Each point is reached from the start by the listed moves, each made once or not at all, plus a little noise. Is the number of moves made odd or even? Then give how often each move was made.
In the rows, zero is written as 128.

Moves:
(1): [207 111 114  70]
(2): [112 212 164  84]
(3): [150 101 182 146]
Start: [ 77 110 124 149]
Points:
[182  71 166 115] => even (1, 0, 1)
[ 91 158 207 123] => even (0, 1, 1)

Moves:
(1): [195 123 120 118 144 119 145 117]
(2): [124 184 136 131 151 125 116 135]
(3): [129 115 175 141 145 150 139 117]
(4): [152 136 115 181 112 136 111 157]
(5): [114  96 130 144 177 103 120 144]
(6): [128 126 112 123 144 159 136 140]
(7): [116 141 123 146 129 113 173 152]
(8): [135 129 151 107 120 136 119 174]
Start: [124 120 125 148 137 129 133 134]
Points:
[181 187 146 140 168 112 176 199] => even (1, 1, 0, 0, 0, 0, 1, 1)
[138 141 191 219 199 135  98 221] => odd (0, 1, 1, 1, 1, 0, 0, 1)
[194 163 135 207 203  95 145 249] => even (1, 1, 0, 1, 1, 0, 1, 1)
[154 182 140 178 142 141  97 216] => odd (0, 1, 0, 1, 0, 0, 0, 1)
[127 148 184 228 207 123 140 244] => even (0, 1, 1, 1, 1, 0, 1, 1)

Moves:
(1): [144 126 145 154 111 156 121 141 123 138 122 131 110]
(2): [142 153 127 127 129 145 145 122 133 131 135 123 118]
(3): [122 128 162 141 110 116 130 140 121 122 176 129 123]
(4): [135 112 146 184 132 106 184 106 147 105 162 128 133]
(5): [131 118 133 130 145 137 102 134 135 147 136 127 111]
(6): [108 106 138 123 113 165 139 108 130 124 116 109 128]
(7): [145 111 131 121 139 128 151 125 102  98 123 103 128]
(8): [110 116 127 135 154 131 141 148 135 115 131 141 128]
(9): [120 119 135 122 111 122 153 140 176 149 104 120 131]
(10): [122 117 127 118 135 120 162 136  96 157 133 167 117]
(11): [150 124 110 117 120 133 132 124 138 116 145 134 156]
(12): [136 126 130 113 131 123 128 126 153 124 123 158 111]
Start: [170 119 120 149 126 120  98 147 120 115 150 104 112]
Points:
[194  90 177 186 109 152 166 114 189  86 249 116  95] => odd (0, 1, 1, 1, 1, 1, 0, 0, 0, 0, 1, 1)
[162  68 170 181 111 191  87 171 139 110 209 111  99] => even (1, 0, 1, 0, 1, 1, 0, 1, 0, 0, 1, 0)
[174  63 150 153 139 183 137 153 127  74 123 106  81] => odd (1, 0, 0, 0, 0, 1, 1, 1, 0, 0, 0, 1)
[160 102 165 131  99  89 156 173 146 157 172 166  89] => even (0, 0, 1, 0, 0, 0, 0, 0, 1, 1, 0, 1)
[153  47 182 213 102 158 187 149 157 173 153 122  74] => even (1, 0, 0, 1, 1, 1, 0, 0, 1, 1, 0, 0)
[154  84 148 142 108 146 132 158 154  81 198 135 117] => odd (0, 0, 1, 0, 0, 1, 0, 1, 0, 0, 1, 1)
[185  55 148 210 134 183 148 139 190  90 191 130  90] => odd (1, 0, 0, 1, 1, 1, 0, 1, 0, 0, 1, 1)
